Each row is a point. The points of each table are mixes of a few directions, plus a little noise. Count the directions of each table, and those that both share. Where both have some left over, give the other angles between the two spaces (their principal angles), to ten degrees, smallest first.

First (5 x 2):
[[ 14  -2]
 [-31   4]
 [ 39  -6]
 [ 46  -7]
 [-67   9]]
Second (7 x 2):
[[-48 -44]
 [ 33  30]
 [-18 -16]
 [-12 -11]
 [ 35  31]
 [-28 -25]
 [ 39  35]]
Directions: first 1, second 1, shared 0; angles 50

First:
[[ 14  14  16 -23]
 [-10  18 -35  33]
 [ 33  25  48  -5]
 [-48 -65 -42  40]
 [ 19  19  23  13]
 [-10 -11 -10 -57]]
Second (5 x 4):
[[ -4  28  27 -59]
 [-40  17   9 -51]
 [  8  -3  26  54]
 [  6 -14 -14  28]
 [ 30 -28 -49  29]]
Directions: first 3, second 3, shared 2; angles 80

First, 7 rows:
[[ -21  -25  -71  -39   39  -30  -39   22   27]
 [ -31  -37 -104  -58   57  -44  -57   32   39]
 [   3    4   10    5   -5    4    5   -3   -4]
 [  15   19   51   28  -28   21   28  -15  -19]
 [  15   19   52   29  -28   22   28  -15  -19]
 [  14   17   48   27  -27   21   26  -15  -19]
 [   4    6   15    9   -8    6    8   -4   -5]]
Second:
[[   5  -48    8  -45    3    9   18   21   -1]
 [  35   46   -5   65  -17  -42  -39  -38   31]
 [  33  -14    3 -100   -4   30   12   41    6]
 [  -9  -43    3  -12   15   13   29  -19    3]
 [ -59   30   -6   79   12   27   27  -56  -15]
 [  -1   18  -14  -21   22  -29  -37   34  -21]
 [  -4   10   10   34  -30   -7   -9   18   -4]]
Directions: first 1, second 5, shared 0; angles 40

First (10 x 12):
[[-13   3 -66 -22  13  11  -4  46  80   6 -20  17]
 [  5  -7   4   5   1  -6   1  -1 -12  -2   4  -4]
 [-43  59 -27 -39  -9  45  -3   0  87  19 -29  29]
 [ 20 -30   3  16   7 -21   1   7 -32  -9  11 -12]
 [ 44 -77 -42  27  29 -49   0  55 -23 -19  15 -20]
 [-40  72  47 -23 -28  45   1 -56  13  18 -12  17]
 [ 34 -44  31  32   5 -35   3  -8 -77 -15  24 -24]
 [ 28 -42   1  22  10 -30   1  12 -41 -13  15 -16]
 [-11  36  75   5 -25  15   3 -65 -54   5   9  -4]
 [-24  30 -25 -23  -2  24  -2   9  58  11 -18  17]]
Second (9 x 12):
[[-10  17 -24  30  -4   6   1   6 -27   9   4 -12]
 [-29  12  73  60 -18  11  37  -5 -49 -19  21  17]
 [ 76 -23  28 -15 -83 -24 -21 -57 -20  -8  18 -44]
 [-15   6  16  14  19  -2  20  -8  -3  20  -8  32]
 [-25  16   3 -27  81  34 -14  22   5 -12   8  11]
 [  9   0 -11 -18  -7  27 -31  35   9 -54  28 -46]
 [ -6  16 -66 -23  54  16 -24  21  15  20  -9  -6]
 [ -3 -58  23 -45 -62 -84  12 -35  26  11 -57   6]
 [  3  15 -42  24  20  17  20  21  45  33  -4  42]]
Directions: first 2, second 6, shared 1; angles 70

First:
[[ -20    6   10    4  -28    5   43   10   21  -40   25   16  -28   24
   -12    3  -11    2   -6   20]
 [ -20    6    7    5  -25    8   38    4   26  -37   24   18  -14   20
    -3    9  -14    0   -9   26]
 [ -17    7    0    7  -16   12   22  -10   34  -25   18   21   15   11
    16   21  -18   -4  -12   35]
 [  14   -6    0   -6   13  -10  -17   10  -30   20  -15  -18  -16   -9
   -15  -19   16    4   11  -31]
 [ -14   10  -19   15    9   27  -20  -52   63    7    5   31  103  -11
    73   59  -34  -17  -24   68]
 [   6   -5    7   -6   -3  -11    7   21  -25   -2   -2  -13  -39    4
   -29  -23   14    7   10  -27]
 [  43  -15   -8  -14   47  -22  -69    8  -71   71  -49  -46   -1  -37
   -16  -36   38    5   24  -70]
 [ -31   14   -5   15  -22   27   28  -33   74  -36   30   43   56   15
    48   52  -39  -12  -27   76]
 [  -7    2    3    2  -10    2   15    3    8  -15    9    6   -9    8
    -4    1   -4    1   -3    8]
 [  45  -19    5  -21   35  -36  -47   40 -101   57  -46  -60  -66  -25
   -60  -69   54   15   36 -104]]
Second, 11 rows:
[[ 17  -9 -24 -33  13  -6 -15 -21  -9  20  -9 -11  19 -11  19 -21  10  -3
   -6  15]
 [-13   8  30  56 -43  23  35  31  47 -87  17  11  29  35  60  53 -77  -8
  -32  61]
 [  0 -25 -17  22   1   3   3  -3 -21  31   7  -2  -2  -3  -4  32  24  -1
   20  15]
 [-32  54  29  -9  28   3 -31 -23  43  18  -9  38  11 -21 -48 -12   6   4
    4 -75]
 [ -3  74  25 -74  47 -10 -63 -38  49   5 -37  19  37 -34 -18 -81 -15   2
  -28 -85]
 [-30  65  14 -39  42   5 -48 -57  66  28 -14  47  49 -33 -25 -24   2  -2
  -11 -60]
 [ 21 -37   4  23 -41  -5  45  55 -40 -51  11 -35 -49  34  17   2 -18   3
   -2  39]
 [  7 -42  -9  44 -24   3  29  29 -35  -3  14 -18 -23  17  10  41   6   0
   16  38]
 [ 10 -32 -17 -12 -27  -8  45  17 -30 -17  19 -17 -48  22  -7 -14  15   3
    4  35]
 [-11 -34 -27  18 -22   7  41  -7  -8   9  31   8 -14  15   2  40  21  -2
   14  57]
 [ 34 -23  -7   4  25 -15 -41  18 -61  45 -32 -40  -8 -20  -6 -15  25   4
   20 -39]]
Directions: first 2, second 5, shared 2

First (9 x 32):
[[  -6   -4    8  -17  -29    4   22  -16   19   -2  -50   -4  -14  -24
     1    4    9   29    8  -43   -8  -29   14  -31   -2  -17  -21    9
    -6   -5  -17  -15]
 [   0    8  -10   73  109  -26   13   58  -25    8  121    1   -4   41
   -48  -52 -110   19   60   47   -3   48   24   39    4  -17  -45   20
    -3   19   -7   -4]
 [  17    4  -15  -10   -7   12  -65   -4  -26    1   34   10   34   28
    31   25   57  -81  -61   69   22   33  -48   45   -1   50   82  -34
    17   -1   44   40]
 [  16    8  -22  -11   -8   21  -30  -11   18    8  -11   10  -26    1
     2    5   13   -9  -11   -9   -2  -21    3   -6  -26  -22   17    1
     4    7  -10    7]
 [  -1   -3    5  -23  -35    8    1  -19   10   -3  -43   -1   -1  -16
    13   15   32    1  -15  -21   -1  -18   -4  -17   -1    2    8   -4
     0   -6   -2   -2]
 [   8    3  -10  -16  -20   15  -16  -15   15    3  -26    5  -15   -7
     7    9   21   -4  -12  -15   -2  -20    0  -12  -15  -13   12    0
     2    1   -7    3]
 [   3    2   -6  -14  -19   12   13  -15   32    4  -46    2  -36  -21
    -9   -2   -5   36   17  -52  -13  -41   25  -36  -19  -42  -27   17
    -6    2  -30  -16]
 [   1   -1   -1  -21  -31   10    3  -19   19    0  -45    1  -15  -18
     6   10   21   11   -6  -32   -5  -27    6  -23   -9  -14   -2    3
    -2   -3  -12   -6]
 [ -37  -17   53   40   41  -56   59   40  -62  -19   66  -25   79   16
    -3  -15  -37   -1   20   56   13   76  -19   41   70   74  -26  -12
    -5  -14   40   -6]]
Second:
[[  -3   -2    5   -4   -7   -2    5   -2   -2   -3   -7   -2    6   -3
     3    3    6    0   -3   -1    1    1   -3   -1    5    6    1   -2
     0   -3    3   -1]
 [  -3   -2    5   -3   -6   -2    4   -2   -2   -2   -6   -2    6   -3
     4    3    6    0   -3   -1    1    1   -3   -1    5    5    1   -2
     0   -3    2   -1]
 [   9    6  -15   10   20    6  -13    7    6    6   19    6  -17    9
   -10   -9  -18    1    8    4   -2   -2    8    4  -14  -18   -1    6
     1    9   -8    3]
 [ -30  -20   51  -34  -66  -20   44  -21  -18  -22  -65  -21   56  -30
    35   30   60   -2  -27  -13    8    8  -27  -14   48   61    5  -20
    -4  -27   27   -9]
 [ -14  -10   24  -16  -31   -9   21  -10   -9  -10  -31  -10   26  -14
    16   14   29   -1  -13   -6    4    4  -13   -6   22   29    2   -9
    -2  -13   13   -4]
 [ -12   -8   20  -13  -25   -8   17   -8   -7   -8  -25   -8   22  -12
    13   11   23   -1  -10   -5    3    3  -11   -5   19   24    2   -7
    -2  -11   10   -3]
 [  56   37  -93   62  121   37  -81   40   34   40  119   38 -102   55
   -63  -54 -111    4   50   24  -15  -15   50   25  -87 -112   -9   36
     7   50  -49   16]
 [  33   22  -55   36   71   22  -48   23   20   23   71   22  -60   33
   -37  -32  -66    2   30   14   -9   -9   29   15  -51  -66   -5   21
     4   29  -29    9]
 [ -39  -25   64  -43  -83  -26   56  -27  -24  -28  -82  -26   70  -38
    43   38   77   -3  -35  -17   10   10  -34  -17   60   77    6  -25
    -5  -34   34  -11]
 [   5    3   -9    6   11    3   -8    4    3    4   11    4  -10    5
    -6   -5  -10    1    5    3   -1   -1    5    2   -8  -10   -1    3
     1    4   -4    1]
 [  -2   -1    3   -2   -4   -1    3   -1   -1   -1   -4   -2    3   -2
     2    2    4    0   -2   -1    0    1   -2   -1    3    4    0   -1
     0   -2    2   -1]]
Directions: first 3, second 1, shared 1

First (8 x 32):
[[ 21  40  -5  -3  -9   9   5 -45 -17   4 -18 102  -2 -15  -4 -40   0   5
  -15 -82 -18  15 -10  -4 -47  19 -41 -30  65  -1 -75 -51]
 [ -7  10 -22  -4  16   0  14  34   9  14   9 -25  -9  26 -11 -14 -35 -44
   -9  19 -28  -8  33   5 -26 -15  27   3 -19  -7  10   6]
 [ 21  35  13  20 -28   7 -28 -34   5  -9  14  51  40  14   3 -77  27 -30
  -20 -89 -26   1 -11 -15  29  21  -8  11  46 -16   6   4]
 [-14   5 -27 -63  20 -37  29  60   2  -2 -28 -71 -54  17  -4  57 -57  -8
   20  37 -21  10  41  38 -45  -4  69   1 -24  24  -5  15]
 [-15  -2 -27 -19  25  -8  25  48   6  15  -1 -46 -28  20 -11  19 -46 -30
    1  49 -19  -6  37  14 -39 -20  34  -1 -33   2   5   5]
 [ -2 -17  13  -4  -5  -5  -5  -8  -5 -10  -8 -10  -3 -17   8  32  17  35
   13  13  25   4 -18   3  19   5  -6   1  -4  10   3   4]
 [  7 -19  28  84 -16  45 -34 -48   8   7  48  45  68  -6   2 -64  61  -8
  -24  -7  25 -22 -38 -47  66  -9 -65  11  -1 -33  39   1]
 [-12 -52  26  -9  -3 -12  -7  -6  -9 -20 -15 -45 -12 -38  16  88  33  79
   33  60  62   6 -36   7  43   3  -9   4 -29  22  17  15]]
Second:
[[  15    5   20   26  -19   15  -21  -47   -5   -6    6   57   30  -16
     6  -32   38   16   -9  -46   12    3  -32  -19   25   14  -41   -4
    32   -9  -11  -13]
 [  19    6   27   36  -26   20  -27  -62   -7   -9    8   76   39  -22
     8  -42   52   22  -11  -61   17    2  -42  -24   33   18  -55   -5
    43  -11  -15  -19]
 [  29   12   43   56  -41   33  -43  -98  -13  -13   13  121   61  -34
    11  -68   82   36  -17  -98   26    4  -66  -39   53   27  -89   -9
    69  -17  -23  -29]
 [ -18   -7  -25  -35   26  -20   27   62    7    9   -8  -75  -38   22
    -8   42  -50  -22   11   60  -17   -3   41   24  -33  -18   56    4
   -43   12   15   18]
 [ -11   -4  -15  -20   16  -13   16   37    5    5   -5  -45  -24   14
    -4   25  -31  -14    7   37  -10   -2   25   15  -20  -11   34    3
   -26    6    9   11]
 [  -9   -3  -11  -16   12   -9   12   27    3    3   -3  -33  -17    9
    -3   18  -22  -10    6   27   -6   -2   19   11  -14   -9   25    3
   -19    5    7    7]
 [  -2    1   -3   -2    2   -2    2    4    0    1   -2   -5   -2    2
    -1    4   -4   -1    1    3   -2    1    3    2   -3   -1    4    0
    -2    1    0    1]
 [ -10   -4  -14  -18   13  -10   13   32    4    5   -4  -38  -20   11
    -3   20  -25  -11    6   31   -8   -2   21   12  -17   -9   28    3
   -21    5    7    9]
 [ -28  -11  -39  -53   38  -30   40   91   12   12  -11 -111  -58   32
   -11   61  -77  -32   16   91  -25   -4   62   35  -50  -26   81    7
   -63   15   22   28]
 [  13    6   20   26  -18   16  -20  -46   -6   -7    6   55   29  -17
     6  -30   37   16   -8  -45   12    2  -31  -17   24   13  -40   -4
    32   -8  -11  -13]]
Directions: first 4, second 1, shared 1

First:
[[-19  36 -32 -31 -18   8  31  23  16   8 -16  53 -41  44 -16   2   8 -41
   62 -33  13  21 -24 -10 -73 -53  12  24  -9  26 -16 -12]
 [-32  29 -11  12 -23   7 -20  56  54 -25  33 -55 -53  -2  -6  35  84  13
  -19  -7  24  -4  65  26  43 -72  47  27 -13  46  25 -92]
 [-29  15  -1 -20  49  24  20  -6 -33   9 -32  37   9  10 -21 -40 -70 -10
   47 -21 -12  34 -21 -19 -78  24 -27  35  -7 -39 -31  56]
 [-17 -28  27  21 -15 -19 -40 -59   5 -31  22 -39  47  10  37  14  37  38
  -29  31  10 -37 -23  -2  47  28  15  -9   9 -43  14 -13]
 [ 41 -28   6  14  16 -13  15   3  -3  22   3  -8  -9 -55   5   4  -2 -13
  -55  17 -20   0   9   7  32  38 -26 -44  26  29   8   8]
 [ 82 -24   3   6 -19  -5  -5   6 -37  28  -7   7  35 -20  -7 -11 -55  14
  -19  12 -18 -15  22  11  53  22 -20 -47 -10   7   8  44]
 [  0  16  -8   7  -9   7  -8  50  24  -4  17 -32 -33 -16 -13  16  34   6
  -19  -5   7   2  55  20  35 -40  20   8 -10  38  16 -46]
 [-27 -17  15  -9  20  -6   5 -75 -27  -6 -21  37  45  30  20 -23 -35  -5
   32   5  -4   0 -81 -31 -60  53 -22   6  14 -64 -25  54]]
Second:
[[-32 -32  41  35  54  -1 -32 -36  -6 -25  18 -68  34 -50  22  -5   7  43
  -65  33 -11  -9  13   3  45  68 -13   5  21 -47  10   4]
 [-30 -21  28  21  24  -5 -28 -39   0 -25  14 -43  31 -15  23   1  15  32
  -33  24   0 -14  -6  -2  27  40   0   7  12 -42   7  -2]
 [ 17  20 -25 -22 -39  -1  18  18   5  13 -11  44 -19  38 -12   5  -1 -26
   45 -21  10   3 -14  -3 -30 -44  12  -2 -14  26  -6  -4]
 [ 25   3  -7   1  26  10  20  41  -8  23  -7  -1 -24 -42 -22 -10 -27 -13
  -20  -7 -17  21  37  10   4   7 -21  -9   2  31  -1  11]
 [ 41   2  -8   4  49  17  31  67 -15  38 -10  -6 -39 -76 -35 -17 -45 -18
  -39  -9 -30  35  64  17  11  17 -36 -15   6  49  -1  18]
 [-18 -12  17  12  13  -3 -17 -24   0 -16   9 -25  19  -7  14   1  10  19
  -19  14   0  -9  -5  -2  15  23   1   4   7 -26   4  -2]
 [ 21  40 -48 -47 -94  -7  26  14  15  14 -19  91 -25 102 -12  15  13 -47
  103 -39  29  -5 -49 -12 -64 -96  35   1 -30  38 -13 -14]
 [ -9 -26  30  31  66   6 -13  -1 -11  -5  11 -60  12 -74   4 -11 -13  28
  -71  24 -22   7  39  10  42  64 -27  -2  20 -19   8  11]
 [-31   8  -5 -16 -67 -17 -22 -57  17 -31   4  28  29  94  28  19  44   5
   61  -2  34 -33 -70 -18 -26 -39  41  14 -13 -34  -2 -20]
 [  6  30 -34 -36 -82  -9  12  -6  15   1 -12  70 -10  94  -1  15  20 -31
   87 -27  29 -12 -52 -13 -50 -76  35   4 -24  17  -9 -15]
 [ 10 -12  12  17  50   9   5  24 -11  12   2 -31  -8 -64 -11 -12 -23   7
  -49   9 -22  16  42  11  25  37 -26  -7  12   8   4  12]]
Directions: first 5, second 2, shared 2

First, 9 rows:
[[  1  59  65  37 -53  -6 -51  19  43  72  36  83  29  40  39 -89  42 -14
   30  22  20  23  -5 -69  60  25  -9 -49   9 -24  15 -34]
 [  0  -4  -4  -3   4   0   3  -1  -3  -5  -3  -6  -2  -3  -3   6  -3   1
   -2  -2  -2  -1   0   5  -4  -2   0   3  -1   2  -1   2]
 [  0  -9 -10  -5   8   1   8  -3  -7 -11  -6 -13  -5  -6  -6  14  -7   3
   -5  -4  -3  -4   1  10  -9  -4   2   7  -1   3  -3   5]
 [  1  27  29  16 -23  -3 -23   8  19  32  16  37  13  17  17 -39  19  -6
   13  10   8   9  -2 -30  26  11  -4 -21   4 -11   7 -15]
 [ -1 -43 -47 -27  39   4  37 -14 -31 -53 -26 -60 -21 -29 -28  64 -31  11
  -22 -16 -14 -16   3  50 -43 -18   6  35  -6  17 -11  25]
 [ -1 -63 -68 -39  56   6  54 -20 -46 -77 -38 -87 -31 -42 -41  94 -45  15
  -32 -24 -21 -24   5  73 -64 -27  10  52  -9  25 -16  36]
 [  0 -28 -29 -17  24   3  24  -9 -20 -33 -16 -37 -14 -18 -18  41 -19   7
  -13  -9  -9 -10   2  31 -28 -11   4  22  -4  11  -7  16]
 [  1  21  22  13 -19  -2 -18   6  15  25  13  28  10  14  13 -31  15  -6
   11   8   7   8  -2 -24  21   9  -3 -17   3  -9   5 -12]
 [  1  40  43  25 -36  -4 -34  13  29  49  24  55  19  27  26 -60  29 -10
   20  15  14  15  -3 -47  41  17  -6 -34   6 -16  10 -23]]
Second (10 x 32):
[[   0   -5   -4  -12    5    9   -8  -14   11  -15    5    8    1  -14
    -5   -1    0    6    9   10    9   12   -2   12    6  -17   -2  -12
    15  -11   -8  -20]
 [   0   12    7   20   -9  -15   15   26  -21   27   -8  -13   -4   24
     9    1   -1  -12  -16  -16  -18  -24    3  -21  -13   30    8   21
   -25   20   14   35]
 [   4  -39  -22  -67   33   55  -49  -86   75  -90   27   44   14  -82
   -32   -3    4   44   57   58   65   81  -13   69   46 -110  -20  -73
    88  -68  -51 -121]
 [  -1    1    1    1    1   -1   -1    2    0    0   -1    1   -1    1
     2    1    0    0    0    0   -1   -1    0   -1   -1    2    0    2
     1    1    1    1]
 [   0   -5   -3   -7    4    7   -5   -9    9  -11    3    4    1  -10
    -3    0    1    5    7    6    9   10   -2    7    5  -12   -2  -10
    10   -7   -6  -15]
 [  -3   23   12   37  -19  -31   29   49  -43   53  -15  -26   -7   47
    17    2   -3  -24  -32  -33  -38  -48    8  -40  -24   62   11   40
   -51   39   28   69]
 [   2  -19   -9  -33   15   27  -24  -41   37  -45   12   22    6  -41
   -17   -2    1   20   29   27   33   40   -6   33   24  -55  -10  -36
    42  -33  -25  -60]
 [   0    3    2    7   -3   -3    4    7   -7    7   -4   -4    0    8
     3    0    0   -4   -5   -4   -7   -7    2   -7   -3   10    1    6
    -9    6    6   11]
 [  -1   13    7   19  -11  -17   14   26  -23   27   -7  -13   -3   25
    11    0    0  -13  -15  -16  -20  -26    4  -20  -12   32    5   24
   -26   19   14   36]
 [   1   21   10   34  -16  -28   25   44  -39   47  -14  -22   -7   43
    17    0   -3  -22  -30  -31  -34  -41    7  -37  -23   55   10   38
   -44   35   27   64]]
Directions: first 1, second 1, shared 0; angles 90
